Each row is a point. Each table stands for the endless flat space through its points: a line for two points, a plane for three, and so on. Write the one point that lies in both, or say that there is none.
In the rows, 100 means zero.

First (3 x 4)
141 108 104 74

125 136 76 74

151 95 108 69
Second (2 x 4)
113 131 93 89

120 127 97 88
They share: no point

First (3 x 8)
145 91 131 98 115 91 82 100

109 90 101 120 76 116 88 130

107 71 92 109 72 118 70 128
Second (2 x 8)
118 90 96 121 85 117 107 99

118 95 111 111 80 112 77 134
They share: no point

First (3 x 12)
115 112 109 108 109 144 136 81 112 109 91 118

92 83 119 123 88 124 113 104 83 91 74 109

119 69 125 98 72 112 89 94 69 121 91 107
Second (3 x 12)
125 114 122 77 75 139 101 103 108 88 73 107

85 66 110 137 87 115 121 105 72 114 91 111

99 86 112 113 79 125 115 109 88 104 85 109
They share: 104 84 119 113 87 124 110 97 84 103 82 110

First (3 x 18)
107 103 92 87 87 118 89 108 105 74 81 79 124 117 146 108 115 89

114 97 83 91 78 109 81 112 95 82 87 76 124 117 127 109 123 84

90 115 92 67 105 127 120 97 119 70 105 94 133 117 124 85 102 123
Second (3 x 18)
104 103 90 80 84 123 89 122 106 68 93 84 121 132 131 98 120 72

96 89 84 80 96 135 81 132 120 64 99 88 107 120 131 84 116 62

108 95 73 85 88 107 93 102 99 90 105 82 128 103 101 95 117 112
They share: 108 101 81 83 84 111 93 108 99 82 99 82 128 117 113 99 119 98

First (3 x 24)
99 96 102 96 123 119 137 117 108 107 101 135 97 139 107 121 109 89 110
 103 93 124 67 130

100 123 141 79 99 98 98 94 80 73 80 124 129 111 143 81 79 90 119 112 69
 97 93 122

81 106 136 98 75 97 103 99 52 63 95 109 129 115 131 89 73 71 140 101 61
 82 111 98
Second (2 x 24)
104 95 123 95 109 96 130 102 82 97 110 118 121 125 113 111 81 94 131 100
 79 103 101 128

97 98 121 96 104 102 125 105 81 91 104 120 117 126 116 108 86 87 128 101
 78 103 95 121
They share: 90 101 119 97 99 108 120 108 80 85 98 122 113 127 119 105 91 80 125 102
 77 103 89 114

First (2 x 24)
78 68 106 84 119 112 95 120 127 91 82 82 118 106 74 112 111 104 64 119
 122 80 66 128

84 82 108 90 119 110 91 114 117 91 86 84 106 100 76 120 105 116 76 125
 114 90 74 114
Second (3 x 24)
60 87 104 87 150 111 77 124 118 89 84 111 103 89 78 119 82 112 73 136 78
 95 65 148

95 90 107 98 90 119 102 112 110 95 96 61 104 104 67 133 121 138 84 120
 140 94 87 77

60 79 96 111 130 123 77 136 106 113 72 91 127 89 74 135 98 136 97 112
 106 71 73 124
They share: no point

First (2 x 24)
109 84 114 75 103 104 123 119 85 71 104 125 84 114 136 111 91 93 67 135
 65 99 82 88

109 82 115 79 97 111 125 112 85 78 108 126 78 120 129 110 96 88 74 130
 72 106 86 84
Second (3 x 24)
109 70 110 75 87 120 136 115 62 63 116 114 94 123 107 129 82 88 71 108
 86 102 71 94

100 67 128 74 70 130 136 92 90 88 83 136 72 146 140 91 105 87 68 138 69
 117 102 73

109 73 110 77 88 118 133 113 69 70 113 118 87 125 110 124 87 87 74 114
 84 105 78 88
They share: no point

First (4 x 24)
125 87 132 132 105 66 88 112 119 92 126 118 67 58 83 108 120 81 88 120
 91 92 137 94

101 100 145 116 124 71 79 104 93 104 113 133 37 62 91 110 109 91 106 130
 79 122 160 78

110 110 121 139 102 84 76 107 124 108 86 104 61 103 88 122 77 100 112
 122 58 98 128 84

123 84 121 130 104 73 87 110 133 76 115 109 95 68 77 122 123 75 94 112
 83 74 106 108
Second (4 x 24)
111 87 134 123 112 70 83 105 123 87 116 110 76 79 85 125 116 80 112 121
 75 96 130 96

104 103 118 123 111 82 71 97 116 82 92 135 92 71 78 110 112 81 105 105
 83 81 110 105

112 128 93 114 137 90 69 142 104 65 73 107 67 45 42 139 142 50 127 110
 94 102 96 117

111 123 98 127 112 76 55 113 119 75 86 130 102 67 53 105 136 50 138 91
 113 86 116 122
They share: 108 93 128 121 115 77 81 105 118 84 105 117 77 73 82 124 114 82 106 118
 74 92 119 98

First (4 x 24)
79 108 94 57 125 90 84 116 114 63 88 87 70 93 73 130 98 71 111 81 104 50
 107 76

119 86 124 101 103 88 110 134 132 85 110 57 92 125 73 94 80 99 73 71 92
 104 103 92

132 79 133 97 84 98 115 119 132 83 105 60 90 142 70 100 86 97 56 85 101
 104 102 102

114 103 119 107 105 70 119 136 114 98 108 47 85 123 78 85 78 111 81 76
 74 105 107 71
Second (5 x 24)
81 114 175 78 111 139 104 120 80 70 81 78 70 124 61 98 109 100 80 45 113
 55 90 14

111 97 90 106 141 91 85 148 145 17 71 40 45 74 78 89 124 85 136 74 79 89
 128 103

81 104 126 71 108 95 96 117 104 69 95 82 86 113 66 97 92 82 88 75 112 63
 89 65

87 97 134 57 92 94 106 105 99 124 120 98 110 140 69 131 61 89 52 71 114
 65 84 58

81 104 120 66 103 88 99 114 106 76 102 88 93 117 65 101 85 78 84 82 115
 63 87 72
They share: 99 97 109 79 114 89 97 125 123 74 99 72 81 109 73 112 89 85 92 76 98 77
 105 84

First (4 x 24)
155 68 90 113 122 73 95 137 118 104 126 81 130 97 93 125 110 72 90 74 67
 73 67 97

99 109 107 107 127 106 74 112 98 133 118 60 97 101 124 112 131 90 81 75
 92 91 80 68

138 78 97 121 121 85 102 122 110 93 125 86 133 76 96 131 107 90 79 71 64
 68 71 109

114 100 113 131 133 97 116 108 94 87 123 98 125 72 96 123 97 102 71 53
 60 68 89 105
Second (4 x 24)
87 126 126 131 107 86 99 137 89 113 121 72 89 111 129 118 114 82 47 83
 67 56 67 75

99 111 115 117 119 110 90 106 92 121 116 66 115 91 116 138 121 92 63 83
 70 83 78 88

119 98 107 110 139 107 85 97 84 115 113 73 117 73 112 135 135 103 71 81
 95 82 83 111

115 106 116 105 135 124 85 85 77 135 105 60 131 89 107 166 136 90 61 97
 77 100 87 107
They share: 103 103 107 117 123 106 88 106 98 111 120 72 113 77 116 124 121 102 73
 73 80 79 78 92

First (2 x 24)
98 81 137 93 82 79 105 95 113 134 103 135 125 133 124 128 121 110 91 109
 103 105 103 98

78 101 107 108 72 89 140 95 118 119 68 115 125 98 99 108 111 145 61 104
 98 95 118 118
Second (4 x 24)
94 109 98 124 74 53 133 101 116 113 82 112 124 118 101 136 123 138 92 96
 107 104 74 101

59 62 133 87 84 74 107 89 116 134 77 152 118 156 147 127 100 120 94 103
 97 87 102 121

98 86 136 90 78 101 116 95 116 134 98 128 130 108 111 109 118 117 67 115
 100 105 129 103

83 70 161 67 84 122 99 81 104 146 89 140 114 120 127 103 116 112 66 115
 89 91 154 117
They share: 90 89 125 99 78 83 119 95 115 128 89 127 125 119 114 120 117 124 79 107
 101 101 109 106

First (5 x 24)
59 83 89 42 95 113 112 90 95 110 120 155 112 82 129 83 101 124 82 125
 132 132 108 78

65 99 89 57 97 111 105 104 97 115 118 142 117 88 130 88 102 109 88 119
 130 122 124 79

64 86 96 52 122 103 111 77 105 120 105 142 121 90 120 93 107 106 60 103
 148 113 88 71

92 155 89 120 125 83 85 144 104 143 108 77 139 115 114 122 116 43 103 80
 120 69 171 84

79 130 98 86 124 117 83 115 120 137 88 121 137 111 141 91 102 67 65 86
 163 94 122 67
Second (4 x 24)
60 139 115 69 116 96 112 101 111 119 109 118 113 95 135 98 93 59 96 72
 113 90 140 88

46 147 110 100 136 97 92 92 98 122 115 117 103 121 148 97 99 74 76 99
 123 90 108 71

63 112 92 83 119 89 107 88 98 131 107 106 122 105 119 102 114 91 79 100
 120 96 121 71

75 118 101 62 113 92 113 109 107 122 113 121 122 87 116 105 102 70 97 79
 120 96 139 92
They share: 74 107 89 75 119 89 106 102 98 128 114 116 124 97 111 107 113 88 85 98
 126 99 123 81

First (2 x 24)
113 69 74 80 126 65 100 125 127 108 56 91 102 139 113 72 124 103 73 102
 81 135 100 93

117 93 90 100 126 93 116 109 111 112 80 71 122 119 133 92 96 99 89 86 81
 119 124 73
Second (5 x 24)
98 69 68 113 130 70 98 115 119 85 90 72 103 118 146 65 119 110 93 72 103
 127 108 88

122 87 86 106 124 77 115 129 122 99 73 65 107 107 145 85 107 109 100 77
 97 118 115 84

110 83 102 100 132 115 93 117 104 95 71 107 107 153 127 61 103 115 70 83
 89 128 141 44

140 108 109 83 121 103 127 122 116 129 55 78 124 126 117 106 86 101 83
 102 67 117 131 64

83 54 71 114 136 84 81 110 95 80 92 94 102 129 153 48 131 93 83 61 112
 127 119 77
They share: 116 87 86 95 126 86 112 113 115 111 74 76 117 124 128 87 103 100 85 90
 81 123 118 78

First (2 x 24)
118 104 101 128 79 91 104 79 85 68 121 112 60 75 95 77 64 102 111 130
 119 110 99 82

114 107 94 121 76 97 97 81 85 73 114 111 67 82 93 81 69 102 110 124 123
 115 99 89
Second (7 x 24)
93 105 122 129 95 136 63 70 87 63 84 90 55 103 72 100 88 95 84 143 139
 139 64 88

144 110 71 119 43 129 44 53 55 98 120 95 68 87 75 108 80 97 77 123 127
 135 112 32

94 106 76 87 80 71 116 109 101 76 125 121 78 75 108 62 69 109 140 99 117
 104 108 131

111 90 94 109 107 103 100 105 58 77 85 92 37 95 80 86 120 111 88 127 141
 145 124 81

95 135 97 130 67 105 84 74 112 54 129 130 109 81 115 92 28 109 133 97
 128 96 60 129

125 108 95 129 108 127 98 82 60 109 81 96 36 62 97 62 109 96 59 137 102
 137 119 53

112 95 71 107 84 98 90 81 59 109 100 109 39 77 92 69 107 93 81 120 113
 135 126 66
They share: no point
